Rows are points. Two turns around zero, p and q, are shown by what they do to some points. Where does a point land after both, in the order given? Backwards means that the second turn is done in reverse. Each puzzle has new turns, and all numbers are rounded.
In the rows, 128 means zero.

Turn p:
[139  79] => [178 135]
[125  93] => [163 122]
[147 164] => [ 94 150]
[115 172] => [ 83 118]
[114 131] => [124 114]
Turn q:
[ 99 135] => [147 151]
[131 150] => [147 116]
[169 108] => [93 99]
[162 106] => [ 94 106]
[ 79 141] => [160 167]
Where do these land?
q, then p: [115 133] => [119 139]
p, then q: [149 170] => [167 154]
q, then p: [119  82] => [98 92]

Turn p:
[147 149 137 133] => [139 142 124 152]
[ 93 149  79 186] => [ 60 104 158 164]
[146 119 178 132] => [177 113 115 138]
[124 131 141  89] => [150 150 137 102]
[155  94 104  73] => [125 159  87  75]
[ 96 129 107 157] => [ 94 104 151 136]
[135 126 150 125] => [151 125 124 130]
Turn q:
[151 161 147 143] => [137 151 167 137]
[105 146 119 145] => [106 154 120 134]
[139 105 103  90] => [161 107  97 114]
[115 160 180 139] => [100 147 177 107]
[131  68  91 122] => [137  81  80 147]
Where do these land?
q, then p: [174 207 137 117] => [186 173 125 184]
p, then q: [121 100 113 113] => [137 124 106 102]
q, then p: [ 80 118 119 131] => [ 95 132 158 105]
q, then p: [146 112 157 128] => [153 107 116 115]
q, then p: [119 103 114 151] => [101 102 132 128]

Turn p:
[128 133  96 117 147 174 119 146] => [159 123  91 154 159 125 119 127]
[157 111 108 130  42 125 113 153] => [103 142 119 158 102 126 134 214]
[149 109 164 125 130 120 172 117] => [120  97 138 115  95 161 152 115]
[ 42 173 172 109 146 169 103 118] => [132 143 115  51 216 135 121 112]
[148 137 124 114 120 110 116 105] => [144 123 155 124 114 112 122 143]
[122 168 144 150 152 132 170 120] => [122 103 101  89 113 118 121  90]
[118 111  88 145 130 160 155 113] => [122 105 103 155 132 148  84 120]
[134 116 100 110 148  66 105 153] => [119 144 168 171 129  82 151 114]
[154  94 155 152 137  97 100 127] => [132 171 159 137  92 145 146 117]
Turn q:
[115 131 168  95 161 157 143 150] => [149 114  80 142 155 130 146 165]
[ 92 141  91 109 181 171 175  83] => [140 170 107 146 190 202 125 119]
[163 123  93 132 100 114 103 126] => [131 138 161  92  95 121 108 119]
[104 127 166 166 103 144 104 159] => [118 114 152 172 117  87 148 158]
[ 94 143 165 107 101  94 112 140] => [101 119 109 129 104 103 184 127]
[168 150  90 136 147 142  89 152] => [163 172 136 109 113 100  88 140]
[163 124  90 152 141  78 174 106] => [130 117 126 118 123 148  82  52]
[128  98 140 163 100 110  85  86] => [ 67 119 176 112 131 105 120 128]
[106 110 126 100 130 103 154 157] => [124 111  89 139  96 154 138 125]
[146 133 150 120 116 166 141 121] => [156 108 143 121 155 130 142 145]
Where do these land?
q, then p: [167 125 172 149 164 142 116 138] => [132 162 162 168 120 105 148 101]
p, then q: [128 147 111 126  76 134 127  93] => [124 130 111 127  81 106 131 168]
p, then q backwards: [138 162 135 129 163 136 122 163] => [135 179 147 111 137 108 135 137]
p, then q: [141 121 174 124 151 101  95 191] => [168 115 116 145 157 148 154  60]
p, then q: [103 136 132 124 129 101 144  97] => [ 94 118 110 118 137 127 149 149]
q, then p backwards: [105 118  86 103 112 146 112  68] => [ 89  92 188 137 109 121 107 117]
q, then p: [125 105  95 188 127 115 137 165] => [118 191 131 103 106 140 104 159]
q, then p: [127 114  75  80  88 120 167  75] => [173  75 108  99 166 183 121 155]
q, then p: [117 124 172 128 141 157 132 162] => [107 144 109 171 102 122 141 106]

Turn p:
[105 108  84 104 108 104 129 135 148 139 173] => [139 129 178 112 105 139 153 141 109 133 176]
[114 122  97  95 116 134 132 152 143 158 134] => [147 134 147  83 108 133 142 124 119 149 145]
[120 145  87 121 142 162  95  98 123 113 174] => [123 136 124 140 147 193 150 103 118 127 170]
[ 69  91 130 137  93 124  95  84  93 125 101] => [ 38 132 123 135  88 135 155 135 108 129 118]
[104  99 112 104 127 171 135 109 102 106  82] => [ 84 129  88  91 119 119 144  92 100 107 127]
[160 135 201 109 166 121 170 122 162 151 156] => [193 121 137 154 139 121  67 139  85 128  89]
[207 151 143 144 160 124 161 112 141  97 142] => [178 141 122 168 173 116  90 111 145  78 124]
[183 159 152 150 159 115 138 104 142 145 101] => [148 169 125 151 167 115  88 125 148 121  87]
[168 132 133 114  99 146  98 113 114 136 180] => [150 129 139 149  94 189 117 112 147 107 134]
[ 80 161 125 146  79 107 133 160 104 129 104] => [118 123 108 128  99 101 189 164 155 157 116]
[106 123 150 111 142  92 116 164 146 111  73] => [108  97 138  87 156  94 134 163 130 130  89]
[128 115 166 203 124 147 130 132 145 114  91] => [ 95 102 117 170 140  80 111  97 154 152  98]
[120 122  81 128 150 117 131 178 101 140 153] => [141 124 118  96 127 128 124 155 148 146 193]
Turn q:
[ 84 122 111 109 116  99 151  84 148 103 121] => [126 163 167 125 137 123 166 160  94 106 140]
[160 130  83 149 139 148 113 178 114 156 125] => [134 109  71 138 119 126  90  92 131  99 111]
[112 138 159  80 129 126 137 123 170  78 170] => [145 113 141 136 161 115 156 187 130 154 181]
[134 147 100 180 101 150  95 128 148 183 134] => [126 173  83 143  71 127 108  92 144 121 139]
[102 141 141 148  99 116 102 158 114 172 110] => [ 71 148 114 145 114 155 107 100 133 135 133]
[116  98 128 176 113 136 140 148 144 120 107] => [117 111 111 112  88 152 154 109 100 124 132]
[134 119 124  81 129 125 112  99 131 101 124] => [153 145 146 103 166 131 123 156 128 127 134]
[ 99 120 136  76 141 149 143 123 127 108 117] => [123 131 126 113 182 123 162 151 123 137 121]
[148 133 160  80 172 104 160 106 161 111 108] => [120 101 169  84 153  80 141 168 148 124 134]
[164 173  99 163  80 124 130 165  95 147 133] => [127 119 112 181 100 164 100  96 167  84 124]
[174 118 126 169  69 159 120 143  96 182 132] => [131 138  88 144  71 180 100 108 171 131  88]
[138 137 135 203 149 149  89 129  91 124  95] => [140 121 134 116 105 141 116  32 127 146 121]
[ 99 124 148  89 183 123 173  92 122 108 159] => [138 117 166 139 166  73 165 165 110 156 106]
[129  91 144  88 172  82 127 116 129 100 156] => [139 103 167 114 157 102 103 175  88 150 127]
Where do these land?
q, then p: [ 70 131 134 158 125  95 138 145  68 115 152] => [ 80 137  73 178 109 112 103 125 128 160 124]
p, then q backwards: [130 108 141  84 109 159 153  89 144 153 172] => [118  94  94 193 114 105 108 111 113 105 134]
p, then q: [159 116 142 143 146 161 151 125 162 128 112] => [145 155 170  99 124 113  99 115 125 133 126]
p, then q: [122 188 125 163 109  87 116 147  93 116 146] => [114  82  80 138  82 106 146 128 124  97 151]
p, then q: [119 148 101 113 152 118 158 142 136 119 148] => [146  93 129 151 134 107 103 141 139 127 110]
q, then p backwards: [152 119 112 133 103 173  67 168 109 155 134] => [161 147 144 137 165 191 118 129  82 153 132]
p, then q: [139  96 104  99 124  83  99 148 122 150 138] => [111 111 105 133 159 149 128 160 148 165 163]
q, then p backwards: [ 71 115 140 179 125  83 124 164 165 145 104] => [ 71  57 107 126 114 149 126  87 104 124 133]
q, then p backwards: [162 149  83 155  83 143 167 105 154 127  84] => [177 137 104  85  62 124 131 122  94 100 124]
p, then q: [152 119 143  94 160 131  87 136 110 165  84] => [114 161  97  93 192 126 120 120 140 123 151]
p, then q: [133 120 175 111 128 149 165  98 130  75 131] => [167 115 167 113 129 161 129  94  91 108 102]
q, then p: [160  93 145 146 157 171  96  94 147 137 113] => [154 177 158  84 107 154 128 131 126 104 100]
q, then p: [ 93 162 120  87 142 112 145 103 123  79 145] => [157 107 102 162 160 106  79 162 124 129 136]

Turn p:
[137 161 186 142 141 127 106 110 165 148 108 118 134 125] => [120 134 111  86 105 111 163 114  87 142 157 136 158 126]
[146 118 103 101 142 107 184 128 134 126 105 156 114 157] => [121 151 127 110 151 139 109 164 158  95 110 123 134  79]
[147 136 147 128 141 120 103 125 108 107 137 110 103 124] => [144  92 112 140 121 115 122 131 104 143 120 142 141 118]
[137 124  90 149 114 125 170 118 131  80 103 148 108 128] => [128 123 121 102 159 140  95 134 159 132 124 143  80  93]
[102 119 116 145 127 113  99 122 113 146 106 160 115 137] => [109 135 107 136 107 126 129 109 173 133 121 153 140 136]
[199 117  95 139 144 118  98 130 109 119 176 154 130 115] => [153 142  87 156 112 154  65 138  93 138  91 129 124 141]
[127 133 158 121  92 132  98  88 119 150 130 158 113 115] => [129 136  88 153 121 139 142  87 133 144 165 124 151 117]
[101 104 116 138 150 141 199 127 129 144 149 139 119 114] => [ 84 160 152 155 167 131 134 153 126 106 128 142  96 115]
[115 120  98 141 102 107 101 145 135 147 194 132 102 120] => [112 123 121 169 142 127  73 121 130 126 146 132 144 184]
[101 134 159 135 120 108 157 142 114 147 112 159 104 122] => [123 145 110 135 160 114 159 133 154 113 145 165 142 121]
[116 152 104 103 128 169 139 149 127 124 104 134 144 118] => [143 121 159 114 124 176 151 129 141 108 128 130 112 131]
[117 157  97 110 123 123 119 123 111  42 138  54 225 140] => [209 102 216 110  78  96 106 141 124 158 129  87  72 132]
[105 103 162 109 128 129 102 133 159 134 100 142 124 122] => [116 134 136 111 138 120 154  79 133 129 116 130 166 125]
[157 115  98 114 141 110 117 133 115 154 104 102 117 111] => [119 118 124 128 126 153 126 164 137 162  96 116 155 132]
[103 125  98 137 137 171 104 127 143 130 190 111 115 156] => [ 90  96 149 159 102 131  94 111 105  92 138 115 109 160]
[138 129 223 135 117 148 151 148 136 152  94  73 181 144] => [148 135 127  88 136  77 227 138  89 126 135  81 128 140]
Turn q:
[124 136 127 176  90  81 121 114 133  99 150 127  96 130] => [154 127 104  92 121  84 159  89 122 139 142 127  94 132]
[126 139 139 107 112 120 133  99 128 127 128  92 100 151] => [126 121 134  90 134 121 122 136 128 136 139 102 128 171]
[174 185 101 117 110 162 129 124 112 132 107 158 114 112] => [131 126 171 123 110 143  98 134 153 160  88 110  82 101]
[ 92  88 135 103 134 155 125 106 115 109 124 133 114 116] => [162 106 113 120 140 143 125 176 111 108 139 124 146 123]
[138 116 103 129 145 131 121 125 157 125  88 112 151 123] => [120 170 123 137 134 115 119 142 118 135  98 122 158 119]
[137 120 163 126 128 154 102  93 117 108 155 168 138 136] => [155  76 120 113  93 148 124 120 137 133 130 129 157 105]
[ 91 139 148 193  88 124  95 141 142 117 164 120  97 180] => [129 116 101  79 109  65 125  98 159 114 186 161 114 126]
[180 177 144 136 153 122 134 156 142 137  84 156 128  88] => [119 161 184 159 113 143 141 120 131 193 112 138 116  99]
[ 87 140 128  94 109 118  91 142 144 108 147  82 130 135] => [101 148 115  61 152 144 133 130 122  98 149 135 136 133]
[133 113 106 139 134 159 139 131  88  67 133 185 164 153] => [165  96  88 146 107 150  71 114 105 127  98 165 118  98]
[146 114 129 160  78 129 166 160 133 122 136 132 140 128] => [127 122 151 143 107  89 126 102  97 100 117 152  99 131]
[ 92 133 118  75 145 126 173  85 126 153 133 150 147 120] => [140  86 139 145 195 159 129 139 137 123  97 117 147 150]
[140 109  98 127 181 123 113 155 158 126 157 101 141  89] => [130 194 112 150 121 162 163 124 143  96 116 133 146 126]
[124 112 146 122 167 100 155 136 142 159 123  86 109 123] => [117 157 136 157 146 128 158 139 127 132 156 119 146 179]
[114 139 135 131 164 156 107 126  86 147 119 113 174 114] => [116 135 128 157 142 164  92 120 134 119 155  99 155  92]
[149  88 130 114 110  85 143 154 124 212 102 132 106 149] => [ 56 106 129 178 127  90 165 161 124 136 128 112 107 162]
Where do these land?
p, then q backwards: [143 154 130 164  93  85  98 171 120  95 155 164 165 146] => [116 123 102 174 137 149 168 107 136  73 150 103  92 171]
p, then q: [155 109 118 121 119 131  97 110  62 162 118 138  95 158] => [133 175 119 140 135  64 116 130 122  88  92 129 119 106]
q, then p: [155  73 155 111 171 128  98 115 101 149 124 139 100 179] => [111 135 137 130 140 124 109 129 166 103 122  80  97 206]
q, then p: [139 110 170 147 128 148 120 150 101 150 148 110 108 146] => [134 122 123 154 149  97  95 103 123 115 153 109 112 156]
p, then q backwards: [124 124 159 139 141 109  88 120 123 178 128 138  83 152] => [130  78 142 139 146 107  99 130 151 146 135 130 159 175]
q, then p: [ 95 118 101 120 110 154 138 109 173 126 120  97 161 115] => [180 129 158  96 101 114 135 131 119 141 103 151 136 102]
q, then p: [139 137 147 107 135  99 144 165 140 179 133 105 143 140] => [100 134 148 135 114  81 147 114 140  95 158 148 106 122]
p, then q backwards: [131 146 118 119 154 129 116 148 126 148 175 124 111 150] => [132  81 139 113 127 159 149 141 121 133 129 113 145 147]
q, then p backwards: [140 155 125 111  87 118 155 124 178  85 147 120 144  90] => [122 115 150 117 163 151 125 173 166  92 101 140 168 110]
q, then p: [106 146  93 131 118 120 156 147 166  79 100  93 128 100] => [170 118 111 119  93 147 140 161 121 114 135 175 158  89]
q, then p backwards: [118 155 151 113 137 102 110 141 128 111 152  94 167  92] => [125 132 147  99 120 164 133 117 181 143 116 159 131 100]
p, then q: [145 140 108 163 141 156 151  77 117 112  90 150 129 138] => [151 132 157 107 146 128 156 177 146 108 117 123  81 116]
p, then q backwards: [ 95 154 135  94 117 152 144 141 147 103 110 138 144 111] => [109 163 158 127 119 138 139 133 139 121 162 124 125  84]
p, then q: [151  81 100 151 151 168 121  99 101 137  94 180 108  97] => [166 141 156 136 168  89 101 183 166 134 112 114 114  89]
p, then q: [ 85 118 109 127 120 120 183 105 136 106 128 130 135 105] => [148 131 154 125 131 144 173 128 162 147 169 145 141 129]

Turn p:
[170 116  87 162 122  87 135 129  96 102 118 154 115 123] => [142 123 123 137 136 131 113 121 139 103  85 197 142 160]
[127 154 112 102 139 126 132 111 149 157 149  95 125 176] => [112 108 130 106 169 150 138 135 156 134 113  88 118  97]
[130 128 153 124 156 112 118  62 165 133 126 139 151 147] => [139 140 180 113 122 137 114 152 154 113 128 112  73 107]
[190  91 107 126 171 137 150 127  72 103 105 134 137 112] => [116 144 143 152 135  85 131 146 146 167  84 183 130 177]
[ 38 148 123 122  86 126 153 135 140 149 145  99 157  72] => [156  81  95 111  65 114 167 124  93 105 140  64 147 112]
[101 145 144  77 129 105 132 137 174 137 103 131 133 154] => [109 159 130  98 141 131 142 150 144  86 152  81 133 114]
[106 137 142 120 117 146 128  89 165 131 109  95  95 174] => [132 109 138 120 147 162 110 142 175 132 174  85 121 123]
[134 123 158 104 124 116 134 108 224 148 144  85 123 129] => [ 85 106 118  91 123 117 116 131 165 102 172  92  72  90]
[135 137 140  85  91 131  86 100 153 144 130 108 142 130] => [121 118 155 130 145 129 169  96 143 107 164 104  99 110]
[170 150 120 135 162 142 122 129  92  86 142 167  94 100] => [130 170 135 125 106 136 121 100 144 171 101 190 149 132]
[167 132 103 164 131 170 134 149 110 109  95 163 132 134] => [158 143 124 138 156 113 120 149 119 158 138 193 155 133]
[ 73 125 153 144  78 122 161 173 107 114 188 129 187 107] => [152 114  70 106  92 135 160 120  34 124 120 100 106 153]
[171 135 134 158 151 129 128 139  94 167 109 154 111 127] => [119 147 125 184 138 133 117 149 129 139 103 171 139 103]
[144 123 109 168 168 127  89 162  96 104 112 122 130 125] => [149 150 127 152 152  93  83  99 117 145  98 148 151 138]
[141  84  88 142 154 155 108 144 103 134 127 176  92 138] => [101 124 169 140 145 134  95 132 102 152 118 177 178 138]
[ 50 122 176 118  69 118 137 154 107 129 146  96 123 101] => [130 112  82 148  77 150 151 103  87 111 158  61 134 159]
Turn q:
[110 154 181 161 174 166 123 170  94 103 126 149 169 172] => [134 132 166 165 138 207 145 139  55 131 128 111 124 157]
[143 166 104  90 135 142 137 110 137 158 115  89 170 103] => [156 168 138  93 120  93 134  98 116 103 165 152 100 132]
[114 132 108  90 120 137 138 132  95 154 130 166  85 144] => [ 82 125 156  92 133 144 101 115 141 137  94 140 116 103]
[136 167 106 116 118 140 160  77 160 122 106 122 159 105] => [143 159 151 147 125  81 122  91 141  88 156 157 132 135]
[153 128 123 101  97 135  86 162 147 119 122 156  97 102] => [112 145 116 129 111 122 144 103 164 151 100  78 103 105]
[160  79 153 139 113 102 160  95  94 148 132  92 128 102] => [117  93 119 108 118  81 107 172 119 141 186 124 149 114]
[ 88 115 109 180 121 161 110  91 117 131 101 142 166 127] => [135 138 147 144 185 118 131 159 116  64 117 110 145 138]
[165  93  92 138 101  85 138 169  92 119 125 120 109 109] => [101 134  76 100  91 141 111 151 146 130 145 100 157  89]
[115 144 117  89 155  94 173 133  88 144 150 173 149  93] => [ 72 124 119 107 150 145 119  73 100 128 166 162 133  95]
[121 112 132 145 173 152  84 134 169 100  80  92  89  93] => [173 152 130 157 150 140 180 172 190 146 139 122  98 118]
[114 111  99  95  99 148  94 125 165  87 131 158 129 167] => [133 123 131 130 134 144 115  90 181 111  84  93 126 173]
[124 153 179 104  85 129 139 160 181 151 106  95 133 169] => [135 110 131 146  54 109 140 130 114 121 102 141  66 170]
[117  94 122 182 143 165 118 106 143 108 161 127 109 114] => [147 116 142 138 165 119 166 157 146 140 112 117 185 135]
[176 152 121 109 143  80 116 149  88 103 152 155  75 122] => [119 139 105 128 111 162  87 100 136 194 127 120 142  70]
[ 94 126 154 174 108 107 140 113 104 119 158  80 169 141] => [169  73 113 133 123 124 126 152  75  91 141 135 157 134]
[122 122 162 149 183 112 149 159 154 138 168 127  85 156] => [121 107 116 142 121 160 156 150 116 196 107 178 141 146]
[121 129 114 118 106 119 111  90 148 171 114 136 154 157] => [127 136 119 118 148  86  93 125 121 102 104 136 103 161]
Where do these land?
q, then p: [107 144 151 113 138 167 166 153 117 134 147 147 126 148] => [134 142 138 153 108 159 144 162 108 149 156 108 122 152]
q, then p: [141 106 187 144 128 137 103 154 122 151 160 115 132 156] => [ 95 106 108 183 163 130 138 148 117 135 114 113 148 152]
q, then p backwards: [125 125 149 129 119  93 136 109 113 149 159 134  79 158] => [140 108  93 171 162 149 148 128 126 143 158 121 112 120]
q, then p: [126 185 121 132 139 101 150 200 142 134 109 131 135  60] => [170  88 102 106  59 156 165 136 139 145 118 168 164 121]
p, then q: [157 132  89 129 134 139  93 154  95 127  92 151 120 154] => [122 160 125 167 169 146 124 120  82 136 153 140 127 150]
p, then q: [ 68 125 114 122  98 127 132 126 102 200 140 179 125  94] => [104  96 151 126 103 133 149 150  94  73 177  74 162 113]
q, then p: [136 100 125 175 123 124  84 128 155  63  59 137  94 166] => [154 116  73 122 182  85  62 117 128 136 177 141 131  87]
p, then q backwards: [141 152 111 178 136 113 105 128 144  83 134  52 136 167] => [119 120 106  80 126  87  50  76 136 113 142 129 133 141]
p, then q: [114 115 121 108 128 126 100  93 114  84  85  89  83 137] => [174 116 120 152 126  98 125 131 119 146 109 138 126 204]
p, then q backwards: [173  89 147 158 126 191 149 149 119 148 168 151 138 112] => [138 143 192 131 172  86 159 137 125 183 139 132 111 130]
p, then q backwards: [115 121 118  89 157 121 172  84  92 130  68 106 151 148] => [135  73 134 164 117 189 101 118 171 117 103 113 100 144]
q, then p backwards: [147 157 127 114 120 156 157 113 168 155 125 160 151  71] => [164 118 139  75 131 132  78 155 128 124 114 127 150  82]
p, then q: [111 118  96 113 120  83 140 136 115 116 152 113 161 114] => [124 119 133 130 109 148  82 142 166 105 159 131 117 138]
p, then q backwards: [104  89 110 109 152 129 114  98 146 162 160 147 119 131] => [115 124 154 115 101 164 154 131  78 137 130 149 106 141]
p, then q: [123 165 133 102  88 102 143 155 173 116 116  99 130 113] => [151 126 114 108 113 129 127  79 176 114 144 154 167 133]
p, then q: [161 125 150 131 141 140 104  67 131  94 174 136 167 119] => [ 99 111 166 143 115  91 103 141 147 185 106 141  99  99]

Turn p:
[ 89 145 142 141 111 132 121 136 115 141 119 117 125 113] => [136 114 126 121 120 115 128 145 105 135 151 133 154 154]
[142 113 124 134 168 178 135 148 115 142 151 121 124 149] => [103 118 100 140 152 156 143 116 120  88 152 142 113 108]
[ 85 136  87 107 120 116 138  63 121 109 108 115 119 141] => [158 135 176 139 163 125 116 177 143 159 127 150 105 149]
[128 142 151 127 133 111 155 145 121 148 147 125 115 136] => [127 150 111 124 108 115 118 128 119  97 141 122 117 145]
[140 133 138 144 116 127 135 137 133 124  55 120 112 151] => [158 115 159 130 122 135  93 133 140 113 150 100 163  99]
[147 108 146 129 112 109 126 154 119 147 150 174 225 102] => [155 102  58 141  87  97 165  77 136 165 106 114 111 121]
[142 140 147  88 134 159 122 152 158 132 128 121 115 119] => [ 90 124 143 134  88 147 146 141 114 112 130 121 126 107]
[133 144  51 129 133 127 131 151  89 115 156 112 108 140] => [ 98 115 122 158 186 146  94 126 112 122 114 109 100 168]
[136 143 140 142  98 134 130 126 123 110 133 149 132 137] => [130 123 122 123 107 137  99 110 139 145 131 142 132 135]
[144 140 140 130 109 132 107  88 101 143  79 130 110 111] => [153 138 165 157 123 139 135 124 151 136 140 132 181 143]
[106 133 144 113 188 112 116  74 154  68 109 114 114 137] => [129 130 175 109 146 104 127 178 160 105  86 180 129  97]
[125 140 109 137 109 109 107 115 129 140 143 109 133 146] => [149 125 143 112 139 142 128 117 113 132 113 124 117 160]
[144 113 130 137 112 128 144 130 157 131 141 121 152  88] => [129 150 111 131 115 120 140 113  96 159 113 124 130 101]
[125  51 137 132 117 126 131 154  90 133 138 115 125 137] => [135 139  63 110 157 154 143 145 147 130 140  95 143 125]
[135 140 135 130 159 120 120 147 195 137 162 177 111 113] => [ 70 140 148  93 105  87 145  88 124 121 125 130 101 107]
Turn q:
[141 164 102 101 101 116 119 121  93 147 138  90 128 127] => [ 82 148 141 157 112 113 150 151 132 137 104 116  93 129]
[149 167 126 128 142 100 171 117 118 122 126 136 158 115] => [119  97 103 162 135 138 107 166  99 132 111 119 120 129]
[102 139  95 138 105 142  99 112 105 141 140 123 160 134] => [ 93 139 164 149 111 125 132 115 130 153 127 117 145 161]
[146  87 179 116 133 138 149 102 117  99 149 137  95 118] => [134 110 105 101 111 150 105 104 153  86 111 127 130  78]
[ 87 125 117 133  81 122 119 144 143 140 139 107 138 153] => [113 147 138 147 135 125 145  86 138 143 139 154 107 165]
[125 111 173 154 148 155 130 166 123  98 115 152  98  96] => [174 130 130  91 134 149 134 105  90  82 126 120 148 104]
[151 125 120  90 156 130 151 131 155 132 128 127 166 102] => [117 117 124 124 159 147  98 163 119 153 155 119 113 100]
[127  99 137 116 166 132 155 138 111 109 130 137 106 143] => [152 105 126  91 123 144 110 139 144  96 126 121 112 131]
[109 156 128 153 116 143  87 130 137 128 159 112 109 167] => [144 165 144 125 103 109 135  99 134 157  92 151 129 152]
[122 142 108 115 162 113 156 104 136 175 120 132 134  82] => [134 136 126 173 142 158 121 187 142 129 152 114 141 116]
[164 133 144  92 147  98 146 121 117 170 122 153 155 123] => [111  84 114 135 138 154 148 182 136 146 130 136 128 101]
[116 120 119 156 109 157 112 117 138 156 105  92 132 154] => [140 147 127 138 120 110 155  94 150 162 143  98 129 148]
[146 139 127 130 151  71 116 128 117 108 129 120 144 109] => [101 128 106 124 164 121 120 163 116 116  96 129 143 136]
[141  77 130 161 112 157 127 152 148  95 134 158  81 139] => [174 112 149  97 130  92 119  75 134  91 139 143 137 108]
[ 92 136 116 138  91 148  85 137 163 101  87 145 117 159] => [133 155 123 108 101  86 141  88 102 139 170 157 145 162]
Where do these land?
q, then p backwards: [107 150 127 134  95 127 110 147 132 156 119 115 156 135] => [127 130 104 118 115 147 116 107 126 159 152 137 129  93]
q, then p: [138  91 107 132 143 140 122 132 160  98 142 102 131 115] => [117 127 159 122 125 118 164 134 128 102  86 142 132 140]
q, then p backwards: [159 112 140 127 140 125  90 125 138  88 123 101 111 151] => [119 101 146 157 138  81 127 140 152 108 150 146 128 123]
q, then p: [148 165 179 145 135 103 138 108 113 158 148 186 137  89] => [136  90  78 168 144 115 128 101 123 171 154 122 162  85]
q, then p backwards: [ 92 149 119 103 123 146 132  86 131 174 121 119 141 147] => [132 126 140  80  80 152 142 114 109 137 128 160 121 117]
p, then q: [160 140 156 141 114 142 123 109 103 145 138 175 139  76] => [120  99 118 196 116 121 116 116 136 160 135 141 159 149]
p, then q: [113 161 137 124 109 124 167 117 160 176 116 119 121 130] => [111 122 129 142 110 128 148 114 121 114  63 146 110 106]
p, then q: [ 96 124 121 127 122 102 150 108 121 145  88 112 151 130] => [136 108 125 122 167 110 148 143 128 133  89 127 112 103]
q, then p: [138 165 145 146 166 122 118 135 102 136 146 147 124  78] => [135  82  98 169 113 127 115 128 118 119 130 123 169 104]
q, then p: [ 95 127 113 151 119 140 134 122 132 183  91 131 112 153] => [147 163 113 112 118 149  97  90 105 120 133 133  89 114]
p, then q backwards: [119  84 112 127 115 115 125 135 120  83 166  92  96 144] => [126 128 151 102 187  92 117 135 126 110 141  92 154 116]
p, then q: [104 158 108 127 110 149 153 120 124 126 106 117 126 153] => [140 126 156 100 132 128 148 108 137 127  92 139 142 109]
q, then p backwards: [ 83 136 160 129 127 150 142 132 138 138 110 144 141 137] => [136 131 143 136  86 159 122 123 115 159 142 119 139 141]
q, then p: [169  92  95 141 138 123 126 147 128  59 148 113 129 151] => [134 131 161 105 136 116 161 169 175 105  79 105 144 136]
p, then q: [179 121 161 110 151 133 131 156  92 137 144 144 132 100] => [122 135 121 173 128  97  90 103 109 128 150 112 136 169]
q, then p backwards: [128 107  98  97 119 119 110 145 143  87 114 124 101 127] => [ 98 137 142 150 161 113 153 131 148 135 146 145  96 142]
p, then q backwards: [148  94  96 113 150 114 103 152 140  88 155 136 127 159] => [158  95 154 108 138 105 139 133  97 118 159  83 144 133]
